Each row is a point. Each copy is the shape, with its points in the same order, turned, moved and blurred by noise. Say if it was mirrored as well.

Shape (9 x 3):
[[  6  27  22]
 [-39  -7 -31]
 [-25   0 -27]
 [ -6  15  35]
 [ 36  50  36]
 [ 33 -15 -31]
 [  8  11  17]
 [ 17 -13  33]
 [ 42 -62  -5]]
Copy 1 (9 x 3):
[[ -5  10  31]
 [-28 -33 -28]
 [-20 -21 -22]
 [-15  -4  43]
 [ 16  43  48]
 [ 41 -20 -17]
 [  1  -5  25]
 [ 16 -22  46]
 [ 59 -62  12]]
Copy 1 is: only turned
Copy 2 (9 x 3):
[[ 37  14 -15]
 [-38 -33 -25]
 [-20 -14 -16]
 [ 38 -16 -15]
 [ 60  36   2]
 [-17  -5  34]
 [ 27  -7   2]
 [ 40 -21  21]
 [  0 -47  68]]
Copy 2 is: mirrored
Copy 3 (9 x 3):
[[-12  -1 -22]
 [ 12  61  26]
 [ 15  50  14]
 [-24  -5  -2]
 [-21 -33 -59]
 [ 50  11 -12]
 [  5  -8 -10]
 [  2 -24   8]
 [ 71 -19  35]]
Copy 3 is: mirrored
Copy 4 (9 x 3):
[[ 29 -37  15]
 [-34  -3 -13]
 [-18  -5 -13]
 [ 18 -36  33]
 [ 70 -49  12]
 [ 33  31 -18]
 [ 26 -20  13]
 [ 32  -4  41]
 [ 35  63  26]]
Copy 4 is: mirrored

Shape (9 x 4):
[[ 12  -4  -3  43]
 [-41  -7  21 -42]
 [-32  -7  20   4]
 [ -3   7 -14   1]
 [ 40 -39 -34 -12]
 [-11  40 -49  31]
 [-15  -4 -25  10]
 [ 64 -44  16 -50]
 [ 13 -30 -45  15]]
Copy 1 (9 x 4):
[[ 22 -11  -9  29]
 [ -8 -32  28 -56]
 [ 20 -37  14 -23]
 [  2  -2  -8 -13]
 [-53   1  -6  24]
 [ 28  20 -55 -13]
 [  2 -14 -24 -11]
 [-68  10  59  20]
 [-27 -11 -33  17]]
Copy 1 is: mirrored
Copy 2 (9 x 4):
[[-34  -1   3  58]
 [  3  -5  25 -36]
 [-14   2  37   7]
 [-35  -5  -6  13]
 [-14 -55 -42  29]
 [-89  11 -13  20]
 [-46 -17   7  14]
 [ 51 -40 -51  15]
 [-44 -47 -17  34]]
Copy 2 is: only turned
Copy 3 (9 x 4):
[[ 21   6 -28  33]
 [-61 -18  20  16]
 [-34   5  -2  37]
 [ -6   7  -5  10]
 [ 10 -50 -38 -12]
 [  8  56 -27 -17]
 [-18   9 -29   6]
 [ 20 -91  11   7]
 [  5 -15 -52  -8]]
Copy 3 is: only turned

Shape (10 x 6):
[[ 66   6 -29   5 -46  22]
 [ 30 -42 -15 -32  -3 -27]
 [  3 -28  24  28  39 -11]
 [ -5 -19  -3  36 -38 -10]
 [ 44 -13  -9  24 -45 -22]
 [ -9 -12  -9  59 -14 -50]
 [-19 -31  10  22   3   3]
 [ -3  28 -10 -22  26  -9]
 [-13  32 -32  28  34  43]
 [-19  22  44 -52  57  14]]
Copy 1 (10 x 6):
[[  3  10  41 -20 -61 -48]
 [ 31 -58  11 -12 -11 -41]
 [ 38 -20  32  11  31  11]
 [ -4 -10  48  36  -3 -34]
 [ 22  -8  55   7 -24 -62]
 [ 33   4  43  69  18 -37]
 [ -1 -24  35  31  19   6]
 [ 21  -4 -32  -3   5 -14]
 [  4  30  -9  25 -30  38]
 [  2  -6 -39 -45  47  32]]
Copy 1 is: only turned
Copy 2 (10 x 6):
[[ 56  22   5 -14 -36 -35]
 [  0 -33  22 -43 -35  -7]
 [-13 -48  50  29  15  -1]
 [-12 -21  -4  38 -33 -39]
 [ 30 -11  15  -2 -28 -65]
 [-33 -20  32  22 -24 -64]
 [-18 -32  12  38  -4   1]
 [-28   9  15 -24  18   3]
 [-11  39  24  38  13  34]
 [-32 -25 -13 -14  70  52]]
Copy 2 is: mirrored
